Each row is a point. To make a cloud, some directions were put in groups of two or more. Within a group, all points are equally far from the middle, so they leave a hole (a ring in 2 directions, a hollow ball in 3). The other directions are filled evenly. Then the cloud was stretched, turned, moved and blurred a little. How many holes are there, and how many directions does each take, smallest first?

Cloud (21 x 3):
[[-24  22  24]
 [ 12   5  -9]
 [ 60 -56 -41]
 [ 38 -26 -45]
 [ -2  21 -23]
 [-69 -13  50]
 [-51  17  18]
 [-57 -75 -18]
 [-59 -22  27]
 [ 67 -12  42]
 [ 57  -2  50]
 [ -1  46  25]
 [  7 -24   7]
 [ 20 -12   7]
 [ 30 -23  72]
 [  0 -92  36]
 [-54  -9  62]
 [ 57 -37  78]
 [  2 -43   4]
 [ 22 -75  49]
 [-43 -60  70]]
Holes: 0

Cloud (30 x 4):
[[ 20  75   2 -58]
 [-23  87  -9 -42]
 [ 36  22  63 -39]
 [-12 -37  37  34]
 [ -1  65  23  61]
 [  7  73 -21  50]
 [-28  83  27 -44]
 [-49  65  47 -16]
 [-26  52  40  53]
 [-14 -34  30 -42]
 [-38  42 -53  -1]
 [-28 -19 -26 -48]
 [ 55  69 -30  -3]
 [-43  73 -24 -32]
 [ 64   8 -37 -28]
 [ 76  25 -30  -1]
 [ 56 -19 -43   1]
 [-25  71  62   1]
 [-25 -14 -43 -35]
 [-38  70 -37 -22]
 [-11  -7 -51  36]
 [ 33  29  36 -65]
 [-48 -19  36 -14]
 [ 60  23 -31 -41]
 [-62  31  45   4]
 [-31  17 -58   8]
 [-24  53 -50  27]
 [-61   9  -9 -39]
 [-62  52  36 -20]
 [ 55  59  28  47]]
Holes: 2 (2, 2)

Cloud (31 x 4):
[[ -8 -46  37  80]
 [ 41 -28  38 -41]
 [ 44  38  14  56]
 [-12  38  10 -39]
 [-10  53  53  59]
 [ 15 -62  45 -30]
 [ 44 -39  80  27]
 [ 46   9  75 -16]
 [-25 -40   6  75]
 [ 24 -55  28 -35]
 [ 40 -42  80   2]
 [-47  28 -20   4]
 [-14  46 -25  13]
 [  6  34  34 -45]
 [ 25  23  -8 -34]
 [ 49 -10 -25  22]
 [ -5  37  16 -42]
 [-40  30  75 -12]
 [-25 -39  71  65]
 [-38 -44  84  14]
 [ 52 -21  -2  56]
 [-26  44 -19  38]
 [ 40 -35 -26  20]
 [ 49  19  79  12]
 [ 58 -17  52  56]
 [ 58 -17  38  62]
 [ -7  54  23  64]
 [-51  -8  86  26]
 [ 43 -28  56 -34]
 [-53 -21 -20  38]
 [-48 -24  86  25]]
Holes: 2 (2, 2)

Cloud (28 x 4):
[[ 52  30  12  62]
 [ 28  -8 -37  65]
 [  9  76  15  63]
 [ 21 -44 -54  33]
 [-21  -2   4 -43]
 [-14 -44  71 -17]
 [-71 -51   1  32]
 [-57  33 -43  -4]
 [ 21  32  -9  48]
 [-33 -35  66  10]
 [-54 -29  21 -27]
 [-80  55  54 -42]
 [ 59  62 -17  22]
 [-44 -51  24  31]
 [-10  29  22  60]
 [-54 -31  28  59]
 [ 11 -43 -68  22]
 [-70   3 -45  67]
 [ 29  26  70  10]
 [ 37  -2 -28 -38]
 [ 23 -30  62  43]
 [-51  61 -16  47]
 [-73  44   7 -20]
 [ 39  65  -9 -46]
 [-60 -34  50 -21]
 [  4  40 -46  29]
 [-16   1  75 -20]
 [-50  38  10  38]]
Holes: 0

Cloud (48 x 6):
[[-20 -34 -47 -36 -41 -69]
 [-43 -66  10 -42 -41  21]
 [ 33  20 -80  10  -4 -37]
 [ -2  79  44   4  35 -49]
 [ 20  77   4  32  -8  12]
 [ 10 -54  30 -24  73  34]
 [-48   3 -37  45  -8 -71]
 [-40 -55  50 -20 -47  26]
 [-25  -8  47 -28  23 -53]
 [  1 -37 -33 -56 -14 -46]
 [-75  32 -24 -35  13 -21]
 [ 63  24 -13 -77  43 -47]
 [-82 -11  -6 -36   4  30]
 [ 19 -56  16  49 -25  47]
 [ 48   4 -33  44 -50 -43]
 [  4 -55  19 -40  66  31]
 [-56  61 -21  44 -79 -34]
 [-56  36  -5  60 -68  64]
 [-66  64 -40  -7 -34 -52]
 [ -1 -21 -72  10  -3 -45]
 [  1  71  19  33  23  30]
 [-17  53  32  39 -16  49]
 [-27  55 -19 -66 -26  22]
 [ -4 -37 -62 -38  42  -1]
 [  7  92  -8  37  -7 -29]
 [-21  86 -63 -15  -1 -30]
 [ 49  20 -52  38 -28 -45]
 [-68  35 -29 -36  60 -39]
 [ 52 -11   7 -54  10  57]
 [ 26 -49  -5 -59  61  38]
 [-26  51   6  53 -46  66]
 [  5 -23 -55  44  47  -7]
 [ 27 -25 -21 -68 -28 -44]
 [-44 -45 -53  27 -13  10]
 [ 61   0  -2  26 -15  51]
 [ 21  11 -32 -71 -84 -11]
 [-31  37  60 -15 -23 -38]
 [ 32  36 -45  36 -84   8]
 [  6  80 -15  39   8  16]
 [ 38  51 -15 -82  26 -12]
 [-58  47 -46  -9 -59  49]
 [-39  42  41 -49   8 -28]
 [-26   8 -17  59  71 -39]
 [ 34  17 -53 -74  29 -17]
 [ 67  59  16 -22   9 -20]
 [-23  56  30  46 -58   8]
 [-35 -73 -32 -35 -27  52]
 [  6  14 -64 -54  11  80]]
Holes: 2 (2, 2)

Cloud (55 x 6):
[[-44 -45  57 -79  36  23]
 [ -8 -39 -61 -51 -55  24]
 [ 56 -43 -65   7 -28   3]
 [ 14  20  25 -77   7  52]
 [-20 -46  -7 -19 -72 -24]
 [ 44 -49 -49 -30 -50  -6]
 [-33 -46  28 -62  22 -79]
 [ 40 -20   2 -82  26 -13]
 [ -7 -69  10 -56  63 -49]
 [-22 -48  57  21 -14 -73]
 [-22 -18 -27  47 -46  18]
 [-10  40 -13  26  53 -34]
 [-20  -4  53 -11 -25  67]
 [ -9 -56  -3  28 -51  43]
 [ 21  -6 -45 -20 -14  89]
 [  8 -10  32  29  78  39]
 [ -9 -68  38  48 -13 -44]
 [ -1  51  39 -30 -20  26]
 [-32 -32 -48 -35  27 -78]
 [ 67 -65   0 -15  28 -19]
 [-19  42  19   9  59 -47]
 [ 37 -91 -34 -23  32 -27]
 [-14   1 -58  29  36 -61]
 [ -8 -10  -4 -22  78 -71]
 [-63 -46  70  10  -1 -33]
 [-16 -41  18 -58 -34 -71]
 [ 54 -44   2  37  13 -52]
 [-29 -28 -57 -58   3 -58]
 [ 13 -28 -52  -4 -25  88]
 [ 27 -29  54  10  32  65]
 [-40 -71  25 -57 -31  23]
 [ 26 -95  19 -55  18  -3]
 [ 46 -46 -83  18  -1   6]
 [ -6  20   4 -18 -39  72]
 [-72 -51 -38 -49  18  43]
 [ 38   7   3  -9  14  78]
 [ -3  -4  30  10  99 -18]
 [ 36 -23 -29   8 -62 -27]
 [-27 -15  80 -81  19  -7]
 [-94 -48  -3 -25   6  -8]
 [-41 -45  26 -38 -18 -83]
 [-14  20 -31  23 -40 -46]
 [ 18  10  -9 -85  -9 -32]
 [-75 -24  21  32 -12   7]
 [-94 -19  -5 -20 -11   8]
 [-24 -31 -40  65 -22   5]
 [  1 -67  60 -74   3   7]
 [-37   9  80  10  62 -32]
 [-46   3  51 -39 -24  55]
 [ 31 -18  45 -84  17   2]
 [ 26 -12   1 -52 -50 -52]
 [  9  -7  52  36  44  47]
 [-27 -19 -11 -48  27 -92]
 [-30 -46  -7 -51  44  89]
 [ 67 -17 -17 -44  23   8]]
Holes: 2 (3, 3)

Cloud (72 x 8):
[[   8  -33   75   63  -19   77   61   27]
 [  -4   35   38   -3  -25  -39   64  -82]
 [  40  -17  -41   13  -71   18   -9  -11]
 [ -73    3  -18   73   29   -1   11   -9]
 [ -22    5  -45   34  -71    1  -15   60]
 [ -47    5  -32  -18   35   -1  -61   66]
 [  -8  -65  -52    6   20   23   29  -38]
 [  50  -27   26  -64  -23  -51  -14   31]
 [  65   42  -54  -37    6   12   15  -20]
 [ -23   67   19  -69   31   23  -68   23]
 [   3   37  -37   48   -4   -3   45   85]
 [  41   70   65  -20   13   -9    7    7]
 [ -21   17   57    1  -29   95    8  -52]
 [ -72   34   41   21  -13  -47   46  -50]
 [ -31  -29  -62   -2   28  -40   78  -29]
 [  17   79  -29   20  -23   20  -90   -5]
 [  16  -31  -20  -41   10   66    6   30]
 [ -24  -52  -42   46  -74    8   42   33]
 [-107  -38  -45   24  -47  -13   64   45]
 [ -12  -49   32  -24  -46    6   91   37]
 [  22   40  -41   -8  -15  -42   45   60]
 [   0   26  -11  -45  -40   39  -50   63]
 [ -21  -66  -12   40   -8    8   35  -71]
 [  12  -46  -38   26   26  -31   23  -38]
 [  20  -27   66  -13  -28   48   46   60]
 [  16  -46  -60  -12   -7  -38   -5  -38]
 [   3  -36   61  -17    8   76  101   34]
 [ -53  -12  -17  -27  -45  -39  -51   67]
 [  40   42  -52   -1   -8    3   64  -15]
 [  10  -16   38   16   56    8   35  -70]
 [ -28   54   -5  -65  -60  -19  -70   34]
 [   7   22   50  -46  -57   25  -59   31]
 [  36  -25   55  -34  -15  -42  -47  -47]
 [-102  -12  -30  -55  -53    0    1  -22]
 [ -23  -33  -56  -20    3   63  -34  -30]
 [  -4   -6   72    7   83  -11   55   13]
 [ -56   57   33  -42   29   43   23   15]
 [  37   -2    8   -7    2  -54  -55  -88]
 [   2  -24  -39    0   -3   43 -108  -53]
 [ -66   29   24   59  -54  -25   11  -21]
 [ -19   39   52  -42   62  -29  -69    5]
 [  42  -59   16   66   33   52   31    6]
 [   4  -14  -22   66   15  -85    3   28]
 [  46   17   -5  -30   25   -4   79   67]
 [ -74   12   53  -11   43   34    6   36]
 [-116  -27   66   41   28   27   58   12]
 [ -89   -4  -61   21  -74    6  -10  -68]
 [ -62  -14   18   -9   39   28   -2   88]
 [  73  -17  -34   13   17   33   33   20]
 [ -46  -23  -12  -45    7   84   27   11]
 [  65   28   53  -16   55   15  -31  -47]
 [  38   40   65   34   57    2    2   20]
 [   9   40   -8  -81   57   17   37  -12]
 [ -63  -54   56  -16  -10    4  -12    6]
 [ -59   46   38   20   40   24  -10  -52]
 [ -43   34   29   -1   22   25   92   88]
 [  55    2  -13   42  -30    3   76  -25]
 [ -78   34   54  -13   49   28   28   -7]
 [  32  -20   50   28   39   57   62  -49]
 [ -11  -53   42   21  -15  -11   35  -69]
 [  -3  -25   52  -37  -36  -16 -101  -47]
 [ -10  -18   29  -39   57  -69   22   39]
 [ -85   37   40  -29   -1  -43  -13  -39]
 [   6  -32   60  -19   46  -24   19  -44]
 [  55   13   24   39  -25  -47   28  -22]
 [ -41   19  -29   -2   40   19   -1   76]
 [  -2  -42   34   38    2  -34   63  -58]
 [ -25   15  -25   46   31  -47  -51   -8]
 [ -12   52   53   15  -25  -54   10   -9]
 [  56   -9   21   10  -61  -12  -44  -56]
 [  35   10   51  -29   32   14  112   45]
 [ -13   16   48  -52   60  -38   -7  -43]]
Holes: 3 (2, 2, 2)

Cloud (74 x 8):
[[ -48   45    4   58  -33   35  -49   16]
 [ -51   30   -4  -46  -78  -17  -17   25]
 [ -20   -3   11    0   19  -59 -121   29]
 [ -23  -14   -5  -48  -35   69  -47  -10]
 [ -37  -24   50   43  -89   18  -47    6]
 [ -26   26   -5   10  -87   74   31   66]
 [  60   18    2  -32  -37  -37  -12   -2]
 [ -14   -9   30   13  -15   29   67  -51]
 [  12  -21   10  -20  -32   61  -26   13]
 [ -43   11  -40  -48  -50    6    2  -16]
 [  -2  -59   22   37  -45  -21    5    4]
 [  -6   51  -55   -8  -65   14  -31    2]
 [  19   20  -14   20  -37  102   -9    4]
 [ -53   44  -23   -9   29    3  -35   -8]
 [  32  -26  -28  -26  -16  -12  -24   32]
 [  -7   49   27   59  -23  -38   27   25]
 [  -9   44  -55  -51    4   56   39    0]
 [   1  -27  -34  -49    5    1   25   19]
 [  32  -26  -11   81   14    4    9   19]
 [ -39   22    1  -55  -21    2  -84   25]
 [ -88  -12  -11   40  -69   -6  -34   60]
 [  33   34  -22  -54  -45  -15   61   15]
 [  41   22  -33   49   -1   27  -34  -11]
 [ -41   43  -51   65   10    1   23  -28]
 [ -28  -44  -19   54  -29   44  -71   31]
 [ -22  -12   92   14  -16  -10  -20   40]
 [   4   54   12   37  -85  -58   26    4]
 [  13  -22   21  -10  -30   -8  -71  -17]
 [ -76   61  -25  -11  -25   21   -7   39]
 [ -59  -20  -24   55   -5   26  -44   68]
 [  56   33   12  -12  -20   27    8  -15]
 [ -49   30    1  -17  -29   -7  -14  -10]
 [  23  -31   48   10  -16   23   -4  -78]
 [   3   22  -19  -72  -56    2   43  -43]
 [ -58   43   21  -33  -52   12  -29   70]
 [ -40   74  -17  -37  -20   -4    2   39]
 [   6   30  -63  -39   12  -19  -30  -40]
 [  42    2   33   -8  -19   17   24  -27]
 [ -22  -29   43  -61  -27   63  -35  -41]
 [   3   33  -33  -36  -60  -75    0   48]
 [  22   46  -95  -36  -46   34  -30  -63]
 [  -1   -3  -24   68   30   -7    8   -5]
 [  30  -45    2  -32   -5  -42    1   17]
 [  26  -14   47    2  -39   30  -43    4]
 [  36   34  -49  -47    7   25  -35    7]
 [  26   23    6  -33  -75  -48   52   38]
 [ -22  -41   12  -61  -32  -34   11   -1]
 [  19   35  -32   32  -56  -61  -11    8]
 [ -60  -12  -29   31  -17   -5  -52  -11]
 [ -90   43   -7   12  -25   28  -12  -36]
 [  24  -43   27  -41  -73    8   -6   10]
 [ -45   14  -33   11   33   26    7   -2]
 [  -9  -13  -18  -54  -51   49  -22  -29]
 [  14    2   28   18  -19    7  -30   35]
 [   4   74   36   17  -55   65  -11   31]
 [ -39  -14   40   15   -9   54   12   11]
 [ -25   57   -5  -10   -1   87  -14  -10]
 [  42  -13  -31   47  -38  -52    4    4]
 [ -15   -2   46   23    0   24   10  -68]
 [ -35   61  -17   37  -25   50   13  -27]
 [ -41   -2  -31  -38  -39   86   33   27]
 [  18    2  -80   -6  -56   24   -9  -58]
 [  -6   46   17  -30  -29  -36  -25  -47]
 [  10  -44    6   12   33  -39  -20   48]
 [ -69   -8   22   -9  -49  -36    1   -6]
 [  -3  -13    2  -51  -33    6  -15   69]
 [ -67   56  -20  -14  -12  -40  -25  -19]
 [  17   53  -72  -51  -72   37  -19  -22]
 [  12  -72   27   50   27  -38  -27  -58]
 [   7   10  -92   12  -38   93   15  -22]
 [  -1   42  -60   21    8   16   18   64]
 [  -5  -30  -34   51   -9   -1  -78  -64]
 [  -4  -54   33   10  -28  -22  -77  -22]
 [   2  -26  -11   32    0   89  -73  -53]]
Holes: 0

Cloud (75 x 8):
[[  -2   53   51  -90   -7   -2   -1    8]
 [ -11  -53  -11   16  -17  -49   27  -73]
 [ -51   24   51   27  -26  -67   60   -3]
 [-114    7   24   73    2  -12   31   42]
 [  58  -53   42  -82   -2  -10  -35  -49]
 [  55  -15   68  -32   58  -46   30  -21]
 [ -70  -10  -42   -2   53  -30   19   41]
 [ -55   30   77   59   32   59   68  -24]
 [ -43   30    3  -41   25   40  -74   -5]
 [  -8   14  -35  -18   35   33   59   16]
 [ -33    5  -72    9   41    6   64  -64]
 [  30   32   -6   48   43   24    7  -21]
 [ -25   23  -14  -20  -72  -47  -35  -28]
 [ -76  -11  -81    3   15   -4   57  -24]
 [ -19  -64   81   15   37   55  -17  -30]
 [  10   29  -13   26    2  -42   74  -76]
 [ -49  -14   -3   20   85  -10  -14   10]
 [  14   41   17   34   65   10   21   29]
 [ -30  -34  -16  -41   30  -49   -4   61]
 [  30   25   26   14   50   57   -3  -16]
 [-120   -6  -17   76   22  -12   34   26]
 [   9   43   -1   30   -5   89    3  -35]
 [-100   12  -44   57    3   -4    8   10]
 [   4   14   61   42    7   68   24  -62]
 [  35   38  100   -2   39   43  -34  -30]
 [ -34   41   40   56   13  -10  -51  -31]
 [   1  -42   -5   64   20  -91  -40   -6]
 [   4   24   99  -42  -40   10   -3  -38]
 [ -34   56   22   60   25  -16  -12   28]
 [ -23   64   18  -32  -20  -26   -5  -71]
 [ -40   27   45   60  -49  -28   56  -47]
 [ -68   88  -46   79   -7   36   41  -44]
 [   4   -6   -5  -41  -21    6   75    4]
 [  74  -21    0   29   16   19  -63  -62]
 [ -44   90  -24   35   28    7  -28  -39]
 [  -2  -16    7   39  -10   58   41   13]
 [ -33   98  -62    7   11   -3   48  -48]
 [ -20   30    2  -71   -8  -54  -42   10]
 [  10   45   33   46    0   47    9  -85]
 [ -74   26  -20  -18  -80   19   -7  -19]
 [ -16   -5   35  -32   85    6  -65  -40]
 [ -37  -48   38    0   14  -82  -10   67]
 [  26   -9    0  -42   85   -4   -9  -54]
 [  -9   82   14   12   37   30  -32   -2]
 [   3    7   25   11   29   14   61  -83]
 [ -35   11   95   41  -21   12   38   20]
 [  18   39  -67  -18   34   -2   45   10]
 [ -71   11   31   62   -5  -22  -13   31]
 [  45  -40   52   13   46  -70   42    6]
 [  18    4   -6  -69   83   -2   34  -15]
 [ -73  -21    5   67  -42  -82   19    4]
 [ -81  -21   28    7  -26   64  -29    8]
 [ -83   29    2   -4   12  -34   15  -76]
 [  56   50   10  -45  -38    3  -10  -87]
 [  17   34   77  -30   73   28   26  -47]
 [ -11  -36  -40  -46    3  -24   28   12]
 [ -40   50   14  -45   -5   41  -62   17]
 [ -75  -21   12    5   81   24   20  -14]
 [ -40  -36    4  -66   53  -29   48   -8]
 [  -8   53   24  -33  -21   13  -15   46]
 [ -53   42   14    4  -62  -32   47  -47]
 [   8  -36   87   10    4   24   58  -49]
 [ -28  -52  -27   83  -26  -81    2  -19]
 [  33   14  117  -27   21   -5    7  -23]
 [ -31  -24   22  -22    5  -80  -25   65]
 [   9   21   52   38   13   42   30  -73]
 [ -64   74   50   -2   31   57   26  -63]
 [  -5  -49   64   21  -11  -11   87   15]
 [  43   28   32   47   -5   45  -19  -51]
 [ -23   77  -14  -58  -31    4  -30  -65]
 [  39   12    3   50   16   -8   22  -79]
 [  -7  -23  -22  -43   15  -13    3  -82]
 [ -50   83  -29  -20  -15  -16   39  -51]
 [  24  -18  -43   89   27  -27   18  -11]
 [ -27  -61   36  -62    2  -34   17   -4]]
Holes: 2 (2, 3)
